Each row of a before or after table is a point. One or more steps were done to the points. Then noise was added and the rows were shuffled. The steps act on columns, c1 being the first. Write out the steps. A step turns or swaps two columns, mirrors them in a line or flattens them onto one, adds a multiple of one to another, or multiplies or shifts one. Angles are multiples of 10 degrees, from the lower column toward the higher: turns from -170 to 170, lines from 10 to 170 but not 90. Use the fewest steps. Two steps may share a column if one is a turn and the other turns, adds or multiplies; they go together, in the order done. Otherwise the lowest column goes first.

Before (13 x 2):
[[-0.29 -0.29]
 [ 0.01 -0.13]
 [-0.31 -0.02]
 [ 0.43 -0.63]
 [-0.34  0.31]
 [-0.40  0.26]
 [ 0.48 -0.73]
 [ 0.14  0.13]
 [-0.49  0.24]
 [-0.70  0.23]
 [-0.71  0.61]
 [-0.02  0.41]
 [ 0.50 -0.33]]
After, 13 rows:
[[-0.64  0.41]
 [-0.01 -0.31]
 [ 0.23 -0.70]
 [-0.28 -0.29]
 [ 0.60 -0.71]
 [ 0.31 -0.34]
 [ 0.14  0.14]
 [ 0.40 -0.03]
 [-0.74  0.48]
 [ 0.27 -0.40]
 [-0.13  0.00]
 [ 0.24 -0.50]
 [-0.33  0.51]]
Steps: swap c1 and c2

Before, 8 rows:
[[ 0.65 -0.24  0.65]
 [-0.18 -0.54  0.36]
 [ 0.55 -0.11  0.81]
 [ 0.23  0.08 -0.62]
 [-0.22  0.24 -0.48]
 [-0.39 -0.34  0.27]
 [ 0.36 -0.10 -0.36]
 [ 0.04  0.50 -0.20]]
After, 8 rows:
[[ 0.23 -0.47  0.27]
 [ 0.33  0.14 -0.49]
 [-0.04 -0.52  0.37]
 [-0.51  0.06  0.84]
 [-0.39  0.07 -0.38]
 [-0.68 -0.01  0.63]
 [-0.23  0.11 -0.62]
 [ 0.15  0.50 -0.20]]
Steps: mirror c1 and c2 in the line at 80 degrees

Before (11 x 4):
[[ 0.51  0.37 -0.07  0.23]
 [ 0.08  0.54 -0.65 -0.41]
 [-0.64  0.46  0.04  0.57]
 [-0.67 -0.01  0.23  0.44]
 [-0.40  0.51  0.17  0.10]
 [ 0.49  0.01 -0.22  0.32]
 [ 0.43  0.55  0.03  0.08]
 [ 0.21 -0.21 -0.28 -0.07]
 [-0.36 -0.31 -0.75  0.16]
 [-0.07 -0.61 -0.69  0.34]
 [-0.76 -0.63 -0.16 -0.22]]
After, 11 rows:
[[ 0.48  0.45  0.38 -0.69]
 [-0.02 -0.67  0.11  0.16]
 [ 0.21 -0.83  0.54  0.02]
 [-0.63 -0.01  0.23 -0.09]
 [-0.68 -0.15  0.04  0.06]
 [ 0.45 -0.43  0.48  0.23]
 [ 0.49 -0.04  0.15 -0.75]
 [-0.38  0.30  0.34 -0.20]
 [ 0.95  0.04 -0.19 -0.16]
 [-0.39 -0.38 -0.38 -0.65]
 [-0.03  0.29 -0.10 -0.28]]
Steps: turn c1 and c2 by 140 degrees; swap c3 and c4

Before (11 x 6):
[[-0.14  0.31  0.47  0.02  0.05  0.04]
 [-0.26  0.28 -0.09  0.10 -0.30 -0.32]
 [-0.06  0.18 -0.18  1.20  0.19 -0.57]
 [ 0.16 -0.72  0.15  0.04 -0.69  0.03]
 [-0.30  0.30 -0.15 -0.13 -0.82 -0.14]
 [-0.01 -1.48 -0.16  0.29  0.07 -0.09]
 [ 0.42  0.13  0.01  0.17  0.12 -0.84]
 [ 0.42 -0.54 -0.22  0.02 -0.33  0.03]
 [-0.27  0.08  1.22  0.82  0.09  0.06]
 [-0.22  0.26 -0.08  0.93 -0.02 -0.37]
 [ 0.06 -0.16 -0.14  0.15 -0.11  0.06]]
After:
[[-0.03  0.17  0.03  1.20  0.20 -0.59]
 [ 0.43 -0.54 -0.09  0.01 -0.33  0.05]
 [-0.23  0.29  0.04 -0.02  0.05  0.07]
 [-0.26  0.30  0.05 -0.12 -0.80 -0.13]
 [ 0.04 -1.49 -0.01  0.27  0.06 -0.10]
 [-0.25  0.26  0.05  0.07 -0.29 -0.30]
 [-0.48  0.07  0.05  0.81  0.09  0.07]
 [ 0.40  0.12 -0.04  0.17  0.11 -0.82]
 [-0.21  0.26  0.01  0.92 -0.05 -0.38]
 [ 0.11 -0.73 -0.02  0.01 -0.70  0.02]
 [ 0.08 -0.17 -0.01  0.16 -0.11  0.05]]
Steps: flatten c1 and c3 onto the line at 170 degrees

Before (14 x 8):
[[ 0.36 -0.38 -0.27 -0.68 -0.30  0.36  0.12 -0.25]
 [ 0.17 -0.56  0.11  0.20  0.34  0.06 -0.61 -0.21]
 [ 0.35  0.03  0.38 -0.28  0.22 -0.62 -0.85  0.39]
 [-0.29  0.21  0.62 -0.31  0.14 -0.47  0.16  0.53]
 [-0.17  0.05  0.31 -0.51  0.10 -0.54 -0.13  0.54]
 [ 0.00  0.06  0.35 -0.35  0.15 -0.97 -0.54  0.81]
 [ 0.84 -0.60  0.12 -0.06  0.74 -0.08 -0.57  0.46]
 [-0.30  0.06 -0.52  0.46  0.57  0.10 -0.39 -0.21]
 [ 0.24  0.33  0.04 -0.42  0.15  0.22 -0.16  0.01]
 [ 0.56 -0.28 -0.20  0.47  0.63  0.29 -0.30 -0.49]
 [ 0.38 -0.39 -0.12  0.27  0.44  0.66 -0.77  0.11]
 [ 0.58 -0.03 -0.03 -0.28 -0.54  0.52  0.25 -0.48]
 [ 0.28 -0.28  0.46  0.02  0.18 -0.30 -0.70  0.63]
 [ 0.28 -0.02  0.10  0.01 -0.05 -0.58 -0.32  0.85]]
After (14 x 8):
[[-0.30  0.08  0.47 -0.29  0.57 -0.27 -0.40  0.42]
 [ 0.38 -0.39  0.53 -0.30  0.44  0.42 -0.77  0.04]
 [ 0.15 -0.57 -0.05 -0.07  0.33  0.12 -0.60  0.26]
 [ 0.01  0.05 -0.88 -0.10  0.17 -0.52 -0.54 -0.88]
 [ 0.23  0.33  0.11  0.37  0.14  0.19 -0.16 -0.21]
 [ 0.55 -0.29  0.34 -0.17  0.63  0.09 -0.30  0.65]
 [ 0.84 -0.61 -0.13 -0.18  0.74  0.01 -0.58 -0.42]
 [ 0.37  0.04 -0.70  0.05  0.21 -0.24 -0.84 -0.49]
 [-0.28  0.23 -0.79 -0.01  0.14  0.03  0.17 -0.63]
 [ 0.34 -0.38  0.44  0.71 -0.31  0.10  0.12 -0.13]
 [-0.16  0.06 -0.60  0.16  0.10 -0.20 -0.13 -0.72]
 [ 0.28 -0.28 -0.55 -0.30  0.18  0.06 -0.70 -0.54]
 [ 0.28 -0.02 -0.44 -0.43 -0.05 -0.38 -0.32 -0.73]
 [ 0.59 -0.03  0.37  0.48 -0.55  0.39  0.25  0.27]]
Steps: mirror c3 and c6 in the line at 70 degrees; turn c4 and c8 by 150 degrees

Before:
[[ 0.44 -0.48 -0.91  0.12 -0.85  0.10  0.44 -0.44  0.08]
 [-0.02  0.35 -0.03  0.14 -0.15 -0.13  0.63  0.10  0.19]
 [-0.24 -0.17 -0.75  0.13  0.22  0.88  0.58 -0.45  0.48]
 [ 0.51 -0.71 -0.42 -0.70  0.30  0.10 -0.17 -0.19 -0.43]
 [-0.43 -0.48 -0.08  0.15 -0.21  0.08 -0.14  0.33  0.10]
 [ 0.34  0.52 -0.48  0.09 -0.34 -0.16 -0.11  0.12 -0.20]
 [-0.33 -0.43 -0.22 -1.06 -0.06  0.15 -0.20  0.54 -0.46]
 [-0.08  0.01  0.03 -0.37 -0.20 -0.36 -0.19  0.20  0.32]
 [-0.23  0.13 -0.39  0.01  0.18 -0.10 -0.08 -0.50 -0.26]]
After (9 x 9):
[[-0.06  0.12 -0.20 -0.38  0.03 -0.36 -0.20  0.29  0.30]
 [-0.21 -0.22  0.20  0.01 -0.39 -0.07 -0.06 -0.93 -0.25]
 [-0.34  0.02 -0.06 -1.04 -0.23  0.15 -0.17  1.40 -0.48]
 [ 0.33  0.43 -0.34  0.09 -0.50 -0.16 -0.10 -0.49 -0.20]
 [-0.01  0.32 -0.15  0.16 -0.03 -0.13  0.62 -0.30  0.21]
 [ 0.55 -0.66  0.31 -0.70 -0.45  0.10 -0.19  0.61 -0.45]
 [-0.43 -0.15 -0.23  0.16 -0.09  0.09 -0.17  1.11  0.08]
 [-0.25 -0.44  0.22  0.11 -0.75  0.90  0.59 -0.49  0.48]
 [ 0.45 -0.65 -0.84  0.09 -0.90  0.08  0.42 -0.05  0.09]]
Steps: turn c2 and c8 by -40 degrees; multiply c8 by 2; swap c3 and c5

Before, 10 rows:
[[-0.25  0.17  0.09 -0.04  0.11  0.49 -0.09  0.46 -0.04 -0.45  0.00]
 [ 0.18 -0.45  0.39  0.71  0.15 -0.73 -0.14  0.40  0.41  0.54 -0.12]
 [ 0.39 -0.09 -0.08  0.03 -0.43 -0.38 -0.61 -0.57  0.68 -0.65  0.10]
 [ 0.21 -0.62 -0.04 -0.25  0.08 -0.27 -0.17 -0.58  0.87 -0.40  0.15]
 [-0.59  0.53  0.33 -0.16  0.17  0.28 -0.10 -0.22 -0.09 -0.36 -0.09]
 [-0.40  0.23  0.25 -0.47  0.21  0.45 -0.75  0.01 -0.34 -0.33  0.07]
 [-0.48  0.36 -0.41 -0.31  0.25  0.09 -0.29  0.08 -0.06 -0.20  0.02]
 [-0.04 -0.32 -0.15  0.18 -0.16 -0.03 -0.34 -0.61  0.45 -0.37  0.63]
 [ 0.11 -0.21  0.35  0.33 -0.13 -0.40 -0.14  0.41  0.98  0.72  0.15]
 [-0.03  0.42 -0.07 -0.04  0.45  0.59 -0.38 -0.19  0.00 -0.17 -0.07]]
After:
[[-0.05  0.41 -0.10 -0.06  0.45  0.60 -0.93 -0.23  0.02  0.10 -0.06]
 [-0.38  0.23  0.21 -0.43  0.21  0.47 -1.87 -0.12 -0.31  0.30  0.08]
 [ 0.24 -0.64 -0.01 -0.27  0.02 -0.32 -0.44 -0.69  0.86  0.17  0.14]
 [-0.08 -0.34 -0.14  0.16 -0.17 -0.04 -0.87 -0.71  0.43  0.11  0.55]
 [-0.25  0.19  0.07 -0.04  0.12  0.48 -0.23  0.26 -0.02  0.63  0.04]
 [ 0.41 -0.07 -0.09  0.06 -0.45 -0.38 -1.51 -0.75  0.72  0.42  0.10]
 [-0.61  0.51  0.32 -0.12  0.23  0.29 -0.24 -0.34 -0.11  0.33 -0.11]
 [ 0.14 -0.21  0.28  0.35 -0.12 -0.38 -0.37  0.67  0.94 -0.55  0.16]
 [-0.51  0.37 -0.41 -0.28  0.26  0.12 -0.68 -0.04 -0.02  0.20 -0.02]
 [ 0.11 -0.41  0.43  0.77  0.12 -0.73 -0.32  0.57  0.41 -0.37 -0.11]]
Steps: multiply c7 by 2.5; mirror c8 and c10 in the line at 10 degrees
